Every row gives one point. The ring and each string are closed loops that go straight from each point to the next, and from the last back to the first. Before rounding, they use only three directions, however many columns there are. Count how often each string passes through the ring. Passing back the other way cancels.

Ring (9 x 3):
[[ 52 -14 -11]
 [ 34  28  -8]
 [  8  42 -13]
 [-41  41 -28]
 [-73  15 -39]
 [-76 -21 -40]
 [-50 -48 -34]
 [ -4 -55 -25]
 [ 27 -45 -19]]
String, 13 rows:
[[ 54 -41 -47]
 [  6 -15 -35]
 [ -2 -22  -8]
 [ 10 -50   4]
 [ 25 -82 -16]
 [ 22 -77 -47]
 [  6 -39 -51]
 [-15 -13 -19]
 [-18 -34  -2]
 [ -2 -70   8]
 [ -3 -42   4]
 [ 43 -70  -4]
 [ 70 -63 -35]]
Times through: 2

Ring:
[[ 82 -14  -3 -20  17  20   6 -62]
 [ 64  33   4 -12 -10  12   0 -51]
 [ 15  53  15 -21 -30  14  -4 -15]
 [-37  31  13 -38 -31  20  -1  29]
 [-55 -25  -6 -50 -10  26  11  52]
 [-37 -66 -15 -55  13  31  17  43]
 [  9 -86 -11 -54  36  35  15   4]
 [ 61 -61  -4 -38  37  30  10 -42]]
String, 14 rows:
[[  48  -66   53  -68   50   51  -10  -47]
 [  20  -47   57  -70   34   49  -12  -26]
 [  22  -28   -9  -34    9   23   10  -10]
 [  39  -46  -51  -17   13   12   27  -12]
 [   2  -38   31  -59   19   39   -3   -3]
 [ -14  -67   52  -81   35   53   -8    5]
 [  -8 -111    3  -71   49   46   13   16]
 [   7 -112  -34  -52   44   33   26   14]
 [  35  -66  -72  -15   18   10   36   -2]
 [  15  -39   -4  -41   14   27    9   -5]
 [  14  -50   23  -57   26   39    1  -11]
 [  47  -53  -44  -21   20   16   24  -20]
 [  80  -78  -52  -18   39   17   29  -44]
 [  79  -84   13  -49   58   41    5  -61]]
Times through: 0
String:
[[ 40  11 -19 -13 -10  10  11 -25]
 [ 29  -7 -18 -22  -2  15  12 -15]
 [ 70  10 -54   8 -10  -2  23 -40]
 [ 87  20 -41   9  -8  -1  17 -58]
 [ 48  -2 -20 -16  -1  13  12 -30]
 [ 30  -4  10 -33   3  24   2 -23]
 [ 52  17  45 -38   5  30 -13 -52]
 [102  45  40 -17   1  21 -14 -94]
 [105  39  -7   3  -6   6   3 -83]
 [ 89  27 -39  11 -11  -2  16 -61]
 [ 76  28 -37   8 -14  -1  16 -50]
 [ 86  47 -51  22 -25 -10  19 -56]
 [ 55  14 -53   6 -16  -2  23 -28]
 [ 24  -1 -10 -25  -5  17   9 -13]
 [  4  28  54 -49 -10  33 -16 -16]
 [  5  73  77 -44 -29  30 -28 -25]
 [ 11  96  68 -32 -41  22 -26 -29]
 [  7  63  61 -40 -27  27 -22 -22]
 [ 29  89  36 -16 -41  12 -15 -35]
 [ 48  71  -2  -1 -36   3   0 -39]
 [ 58  35 -42   8 -23  -3  17 -35]]
Times through: 2

Ring (10 x 14):
[[ 86  -9  -6 -57 -45  15   0  36  33  -8  27  24  30  -9]
 [ 80  36   2 -47 -26  -9   5  48  49 -13  22  43  24   3]
 [ 51  57   4 -28  -2 -24  11  38  51 -10   9  47  18  11]
 [ -7  49   2   5  32 -26  17   0  33   3 -13  32  12  12]
 [-47  20   8  28  47 -14  21 -38  12  18 -23  11   8   8]
 [-68 -12  20  39  48   4  23 -67  -6  29 -22 -10   7   1]
 [-63 -59  29  33  28  32  21 -85 -23  37 -10 -31  10 -12]
 [-36 -80  22  14   5  46  15 -75 -25  34   0 -36  17 -20]
 [  5 -87   6 -14 -22  51   7 -48 -18  24  10 -30  25 -24]
 [ 55 -65  -9 -44 -44  42  -1  -5   3   8  21  -8  32 -22]]
String (7 x 14):
[[ 27  -2 -31 -26  -3   2   3   8  21   1  -7  18  27  -4]
 [ 11  10  20  -5   6   0  15 -10  22   8   6  16  14   1]
 [  8  93  72  14  31 -38  31   8  55   2  16  49  -4  24]
 [ 53 121  29 -18  17 -55  19  58  76 -18  12  74   7  28]
 [ 91  98  64 -36 -19 -33  20  63  76 -18  45  67   8  20]
 [ 57  28  32 -29 -18  -2  13  23  40  -3  27  31  16   3]
 [ 40   4  -7 -28 -11   3   6  12  27   0   7  21  23  -3]]
Times through: 0

Ring (7 x 14):
[[ 19  31 -18  18  14  11 -22  -5  -1  13  27  20  10   1]
 [  1  64 -14   5  20   4 -25  17 -16  18  25  27  22   2]
 [-33  41  -7 -24   7  -5 -22  35 -20   9   6  22  24   1]
 [-46 -19   4 -35 -16  -7 -12  22  -6  -7  -8  11  11   1]
 [-34 -64   3 -27 -27  -2  -6   0  10 -16 -10   2  -2   0]
 [ -2 -67 -14  -3 -17   8  -9 -17  21 -13   1  -1  -9  -1]
 [ 18 -29 -22  14  -1  13 -16 -19  16  -1  15   6  -4  -1]]
String, 29 rows:
[[ -68  -44   27  -49  -34  -12   -4   19   -6  -16  -16   10    7    3]
 [ -58  -49    5  -47  -25  -10   -8   25   -2  -16  -19    4    8    0]
 [ -29  -34  -30  -32   -4   -2  -18   27    3   -8  -13    1   10   -4]
 [ -12  -17  -35  -17    4    3  -21   20    3   -2   -3    5   10   -4]
 [ -28  -30    4  -19  -17   -1  -10    4    2   -8    0   10    4    2]
 [ -32  -38   15  -20  -24   -2   -6   -3    3  -10    0   10    1    3]
 [ -17  -26  -11  -14   -8    2  -14    6    4   -5    1    8    5    0]
 [ -14  -54  -29  -19   -9    3  -15    8   13  -11   -9   -2    1   -4]
 [ -21  -91  -16  -23  -25    3   -7   -5   22  -21  -15   -8   -9   -3]
 [ -29 -118    7  -23  -42    2    1  -22   27  -28  -16   -9  -17    0]
 [ -32 -101   26  -18  -46    1    4  -29   22  -26   -8   -1  -16    3]
 [ -26  -35   24  -11  -26    0   -5  -13    4   -9    6   13   -2    5]
 [ -13  -36   -9  -10  -11    4  -12   -2    9   -7    2    6    1    0]
 [  -3  -44  -35  -10   -2    6  -17    5   14   -7   -3   -1    1   -4]
 [  -4  -79  -38  -14  -11    7  -14   -2   23  -15  -11   -9   -6   -5]
 [ -20 -121  -10  -21  -35    4   -2  -18   30  -28  -18  -13  -17   -3]
 [ -36 -104   24  -23  -47   -1    4  -24   21  -27  -11   -2  -15    3]
 [ -39  -66   36  -20  -41   -3    2  -19    9  -19   -2    9   -8    6]
 [ -19  -26   -2  -13  -12    1  -12    2    4   -6    3   10    4    1]
 [ -13  -36  -34  -19   -1    3  -18   15    8   -6   -6    1    6   -4]
 [ -20  -23   -7  -16   -9    1  -14    7    3   -5    1    9    6    0]
 [ -27  -18   15  -14  -18   -1   -9   -1   -1   -5    6   15    4    4]
 [ -54  -47   38  -33  -38   -8    0   -1   -1  -16   -6   12    1    6]
 [ -65  -57   21  -48  -35  -11   -3   17   -2  -19  -19    6    4    2]
 [ -53  -41   -6  -46  -18   -8  -12   30   -3  -13  -19    4   10   -1]
 [ -28  -18  -28  -29   -1   -2  -19   29   -1   -4   -9    5   13   -3]
 [ -15   -7  -27  -17    3    2  -20   20   -1    0    0    8   12   -3]
 [ -32  -15    6  -22  -14   -3  -12   10   -3   -5    1   13    8    2]
 [ -63  -33   47  -37  -39  -11    0    4   -8  -14   -5   17    5    7]]
Times through: 0

Ring, 9 rows:
[[ 63  -2 -12  40 -11  20 -18  58   7 -10 -32  69  17 -26]
 [ 51  28   3  56 -22  -7 -22  89   0  21 -31  61  12 -34]
 [  7  40  34  52 -13 -39 -19  75   3  45 -31  38  -7 -42]
 [-39  26  48  28   7 -54 -13  30  10  45 -26  16 -25 -38]
 [-67   5  38   5  21 -55  -9  -6  15  35 -18   6 -32 -27]
 [-80 -35   0 -28  35 -38  -7 -47  21   6  -3   4 -30  -4]
 [-50 -56 -23 -33  36  -7  -7 -55  23 -22  -4  21 -17   3]
 [  1 -54 -24 -14  26  22  -8 -34  21 -37 -17  45  -1  -4]
 [ 41 -36 -19  12  10  32 -11   5  16 -34 -27  62  10 -15]]
String:
[[ -72  -13   55   -6   37  -43   -2  -43   24   19  -25    3  -38  -30]
 [-121  -13   46  -25   43  -73   -3  -55   23   36   -9  -19  -51  -19]
 [ -97  -16   56  -17   44  -55   -1  -57   25   24  -20   -8  -46  -26]
 [ -76  -20   51  -12   41  -40   -1  -52   25   14  -23    2  -39  -27]
 [ -39  -17   17   -1   23  -25   -9  -16   18    8  -19   21  -20  -20]
 [ -42  -18  -21   -7   13  -32  -16    3   11   12   -2   22  -13   -4]
 [ -82  -42  -40  -38   28  -41  -13  -35   16    5   13    6  -22   13]
 [ -88  -61  -49  -52   36  -31  -11  -58   20   -9   16    5  -22   21]
 [ -41  -35  -37  -18   17  -21  -15  -11   13   -2    2   24  -10    5]
 [ -17  -20   -9    2   13  -13  -13    2   14    0  -14   33   -8  -12]
 [  -8  -44   16   -7   33   14   -2  -45   25  -28  -29   38  -12  -20]
 [   2  -73   11  -22   47   42    4  -81   33  -59  -33   45  -10  -16]
 [  -3  -74  -39  -29   33   32   -6  -56   24  -53  -12   46    0    5]
 [ -10  -58  -60  -24   19   12  -14  -22   16  -32    1   42    3   12]
 [ -17  -38  -56  -14   10   -7  -18    2   11  -12    3   37    1    9]
 [ -10  -21   -8    4   13   -8  -13    3   14   -3  -16   37   -6  -14]
 [ -23  -39  -45  -16   15   -8  -15   -8   13  -12    0   33   -3    6]
 [ -27  -28  -42  -10    9  -19  -18    7   10    0    1   30   -5    3]
 [ -16  -26   12    1   23   -5   -7  -19   19   -9  -24   33  -13  -20]
 [ -46  -55   26  -26   49    1    2  -80   31  -27  -25   20  -27  -17]
 [ -88  -62    2  -47   53  -22    0  -91   29  -17   -5    2  -34    0]
 [-118  -54  -27  -56   44  -51   -8  -72   22    5   16  -11  -36   15]
 [-113  -37  -18  -43   36  -60  -10  -51   19   18   13  -10  -35    9]
 [-119  -30   32  -35   48  -61   -2  -71   25   21   -6  -16  -48  -11]
 [ -76  -17   70   -8   45  -39    2  -60   28   14  -31    1  -43  -35]]
Times through: 1

Ring:
[[ 27  -8  56  12  14 -19  14 -30 -26 -27   9 -68  32 -38]
 [ 27  -4  27  28  69 -36  -4 -12 -23 -43   9 -32  34 -18]
 [  7   6 -13  38  80 -25 -24  13  -2 -37   1  33  21   7]
 [-20  14 -36  34  40   4 -32  29  21 -17  -9  80   2  20]
 [-32  17 -29  12 -30  23 -18  30  31  -7 -13  81 -17  16]
 [-26  14  -5  -5 -68  22   0  19  24 -10 -10  50 -21   2]
 [ -7   5  37 -18 -90  14  22  -6   5 -13  -3 -15 -10 -24]
 [  8  -4  60 -12 -68   7  26 -25 -11 -13   3 -58   8 -40]]
String, 26 rows:
[[ -44   17  -48   31   -2   39  -38   35   40   12  -19  108  -11   23]
 [ -20    8   -6   18  -15   22  -14   11   17   -1   -9   40    0   -2]
 [ -12   10   -3    9  -18    5   -6   14   12  -20   -5   36   -4    1]
 [ -26   19  -19   -6  -59   11   -3   32   27  -24  -10   71  -27   14]
 [ -33   19  -12  -17  -97   24    5   29   32  -15  -13   67  -35    9]
 [ -30   13    4  -12  -97   34    6   14   26    0  -12   40  -24   -5]
 [  -8   12   29  -37 -121    0   33   10   10  -37   -2    4  -31  -12]
 [   0    6   32  -18  -73   -2   23   -1    1  -30    0  -12  -11  -18]
 [  -5    4   22    4  -33    9    4   -3    4  -13   -3   -2    3  -16]
 [ -14    1   31    2  -61   32    5  -13    8   11   -7  -12    4  -27]
 [  10   -6   77  -24 -101   12   38  -35  -14   -9    4  -80    5  -51]
 [  22   -6   72  -16  -59  -11   35  -31  -22  -28    8  -80   13  -46]
 [  18   -4   52   -3  -26  -13   21  -22  -17  -29    7  -54   15  -34]
 [   5   -2   36   10  -16    5    6  -16   -7  -10    1  -29   17  -28]
 [  14  -10   58   15   -5    7    9  -35  -18   -1    4  -67   33  -44]
 [  46  -13   72   13   40  -43   21  -39  -42  -46   17 -100   43  -46]
 [  32   -5   43   15   41  -39   10  -18  -27  -48   12  -52   30  -26]
 [   3    1   19   18   11   -3   -4   -5   -3  -18    0   -6   16  -15]
 [  -1    1   14   25   18    5  -11   -5    0   -9   -2    1   19  -14]
 [  17    2   14   24   53  -30   -6   -1  -13  -42    6   -5   22   -8]
 [  31    3   -1   37  115  -62  -15    9  -21  -70   11    6   31    5]
 [   5    6  -26   52  114  -26  -36   17   -1  -35    0   47   28   14]
 [ -13    6  -12   34   34   10  -25   10   11   -6   -7   41   13    2]
 [  -4    7   -1   20   17   -4  -11    9    5  -23   -3   26    8   -1]
 [  -5   13  -26   25   44  -20  -20   28   10  -41   -3   62    2   18]
 [ -30   20  -59   34   40    5  -39   46   32  -22  -13  117   -9   36]]
Times through: 0
